Every row gives one point. Examples show where two turns around zero, p and q, send a point. Where does a point land after both, in the order given? Backwards means that the second turn is done in reverse. Each puzzle has new turns, and all numbers are rounded.

Turn p:
[-0.05  0.53  0.03] -> [-0.47  0.18  0.18]
[ 0.12 -0.38 -0.22] -> [ 0.31 -0.05 -0.33]
[-0.13 -0.26 -0.02] -> [ 0.16 -0.23 -0.08]
[0.06 0.11 0.21] -> [-0.01  0.10  0.22]
Turn q:
[0.26 0.12 0.07] -> [ 0.22  0.13 -0.14]
[-0.01 -0.13 -0.13] -> [-0.02 -0.18 -0.01]
[-0.52  0.07 -0.25] -> [-0.57 -0.09  0.03]
[ 0.27 -0.05  0.31] -> [0.37 0.15 0.12]
Where do these land?
p, then q backwards: [ 0.08  0.41 -0.17] -> [-0.31  0.33 -0.01]
p, then q: [ 0.20 -0.29  0.25] -> [ 0.40  0.11 -0.12]
p, then q backwards: [-0.21 -0.11  0.24] -> [-0.02 -0.34  0.02]
q, then p: [ 0.07 -0.17 -0.57] -> [ 0.29 -0.30 -0.43]
p, then q: [-0.21  0.12  0.12] -> [-0.04  0.01  0.27]
q, then p: [0.07 0.03 0.14] -> [-0.04  0.14  0.06]

Turn p:
[-0.07  0.38 -0.32 -0.07  0.38 -0.25] -> [ 0.15  0.59  0.11 -0.19  0.13 -0.14]
[ 0.00 -0.21  0.13 -0.40  0.09  0.09] -> [ 0.06 -0.08 -0.13 -0.21 -0.15  0.38]
[-0.25  0.00 -0.17  0.22 -0.15 -0.23] -> [-0.10  0.04  0.05 -0.03 -0.17 -0.41]
[ 0.23 -0.27  0.00 -0.14 -0.08 -0.13] -> [ 0.28 -0.14 -0.15  0.06 -0.19  0.08]
[0.23 0.20 0.52 0.10 0.03 0.10] -> [ 0.08 -0.30  0.34  0.08  0.35  0.21]
[-0.41 -0.13  0.03  0.14  0.25  0.16] -> [-0.32 -0.04 -0.17 -0.35  0.16 -0.11]
[ 0.21  0.19  0.35 -0.03  0.11  0.11] -> [ 0.09 -0.13  0.23  0.03  0.28  0.26]
[ 0.02 -0.15 -0.31 -0.39 -0.34  0.16] -> [-0.11  0.14 -0.21  0.21 -0.48  0.25]
[ 0.05  0.00 -0.22  0.57 -0.29  0.00] -> [-0.14 -0.09 -0.06  0.41  0.07 -0.50]
Turn q:
[ 0.06 -0.12  0.20 -0.03 -0.23 -0.31] -> [-0.01 -0.07  0.27  0.15 -0.33 -0.02]
[ 0.09  0.07  0.14 -0.15  0.08  0.32] -> [ 0.12  0.04  0.03 -0.17  0.19  0.29]
[ 0.17 -0.07  0.01 -0.10  0.17 -0.17] -> [-0.09  0.13  0.10 -0.20 -0.15 -0.06]
[-0.47  0.01  0.26 -0.33 -0.28  0.44] -> [-0.09 -0.34 -0.05  0.26  0.23  0.65]
[ 0.29  0.24 -0.31  0.07  0.11 -0.15] -> [ 0.12  0.39 -0.19 -0.09 -0.10 -0.24]
[-0.09  0.34  0.23 -0.05  0.20  0.18] -> [-0.03  0.24  0.12  0.05  0.36  0.21]
[-0.06 -0.39 -0.04  0.42 -0.36 -0.11] -> [ 0.18 -0.49  0.05  0.20 -0.18 -0.36]
[ 0.02 -0.09 -0.47  0.18  0.31 -0.19] -> [-0.18  0.09 -0.30 -0.21 -0.02 -0.47]
Where do these land?
p, then q backwards: [ 0.06 -0.01  0.47  0.43  0.21  0.23] -> [-0.38 -0.20  0.18  0.29  0.21  0.40]
p, then q: [ 0.06  0.14  0.32  0.32 -0.40 -0.22] -> [-0.04 -0.29  0.54  0.02 -0.12 -0.21]
q, then p: [-0.17 -0.17 -0.28 -0.38  0.26 -0.43] -> [-0.46  0.16  0.17 -0.17 -0.47 -0.14]
q, then p: [-0.05  0.25  0.16 -0.07 -0.16 -0.16] -> [-0.16 -0.10  0.17  0.14  0.22 -0.12]
p, then q: [ 0.17 -0.07  0.43  0.10 -0.27  0.07] -> [ 0.05 -0.44  0.23 -0.21  0.04 -0.10]
q, then p backwards: [ 0.08 -0.05 -0.32  0.16  0.15  0.20] -> [-0.04 -0.26 -0.08  0.17  0.30 -0.07]
q, then p: [ 0.26  0.02 -0.23 -0.11  0.22  0.28] -> [ 0.11  0.37 -0.06  0.04 -0.10  0.31]
q, then p backwards: [-0.16 -0.21 -0.34 -0.17  0.13  0.11] -> [-0.23 -0.36 -0.01  0.02  0.10  0.22]
q, then p: [-0.25  0.12 -0.20 -0.29 -0.13 -0.08] -> [-0.37  0.14 -0.11  0.13 -0.02 -0.20]
